Rows are points. The last column is the point's height on a tilted bowl or saddle (a function of degree 2), plus a little noise. Along how many of its main directions does it bend up, bend down or stay straight?

Points, 15 rows:
[[-55  28  15  43]
 [ 19   1 -30  21]
 [-58  20  12  34]
 [-22  50  42  53]
 [ 26 -28  45 -28]
 [  9   0 -59  10]
 [-12  12  -4  15]
 [ 11 -29 -11  14]
 [-11  -2  -7  11]
 [-23  -4  25   5]
 [-16  -5  14   6]
 [-30  39  16  42]
 [-13  14  12  19]
 [  5  27  12  18]
 [-11  -9 -42   3]]
Directions: 1 up, 2 down, 0 straight

Points:
[[ 30  -5  17   2]
 [ 26 -25   0  13]
 [  9 -71 -11 -17]
 [-37 -28   7 -27]
 [ 27 -20 -43  -8]
 [ 11  -5  41 -17]
 [ 11  15 -19  -8]
 [ 27  -2  20  -1]
 [-47 -13  28 -49]
 [-15  12 -25 -16]
 [-11  23   7 -18]
 [-42  14 -36 -46]
 [  7  44 -10 -40]
 [ 45 -14   5   3]
 [ 32  23 -59 -59]
 [ 11 -26 -15   9]
 [ 20  25  -3 -15]
 [ 19   3   6   3]]
Directions: 0 up, 3 down, 0 straight

Points, 24 rows:
[[ 24 -13  41   0 -31]
 [ -2 -46 -70  33 -69]
 [-40  -2  33   7  -4]
 [ -4  38 -58  -9 -30]
 [-30 -11 -34  30 -30]
 [  7  21  -9   0  -9]
 [ 14  13 -16 -24 -11]
 [ 40  -6  -5  -5 -27]
 [ -5 -21  10  12 -16]
 [-32  23 -11  21 -11]
 [  2  -4  10  -1  -7]
 [-57   5  11  10  -1]
 [ 29  22 -12 -42 -26]
 [-34   0  31 -22  10]
 [ -4  20  57  11 -22]
 [-33   9 -32  49 -42]
 [-11  -8  42 -26  -6]
 [ -2  36  -7   6 -11]
 [ 12 -27  35  26 -36]
 [-12  19 -25   1  -7]
 [ -1 -52  28  21 -49]
 [-23 -17  16 -41   4]
 [ -8 -28 -35 -15 -20]
 [-28  31 -11 -32  12]]
Directions: 0 up, 3 down, 1 straight

Points (22 x 5):
[[ -5 -15 -12  26 -13]
 [ -4   5 -57  -7 -25]
 [  8   7 -15  32  -3]
 [-16 -11  54 -36 -20]
 [ 28 -34  -7  43 -28]
 [ 36   2 -12  13 -13]
 [-21   3  52   5 -23]
 [  6   2  -4  32  -6]
 [ 57   5 -28 -14 -35]
 [-23  12  15  -9 -11]
 [  1  -6   9 -10 -12]
 [ 28   3  16  10 -14]
 [-30 -36 -12 -30 -40]
 [-16 -35  35  -3 -32]
 [-31  43 -24 -66 -50]
 [ 17   6  62  31 -37]
 [ 19 -34 -29  -1 -32]
 [-10  21 -15 -18 -13]
 [-13  27 -28 -31 -24]
 [ 19  53   6  11 -13]
 [-21  27  -3   3  -9]
 [-18 -47 -15 -23 -44]]
Directions: 0 up, 3 down, 1 straight
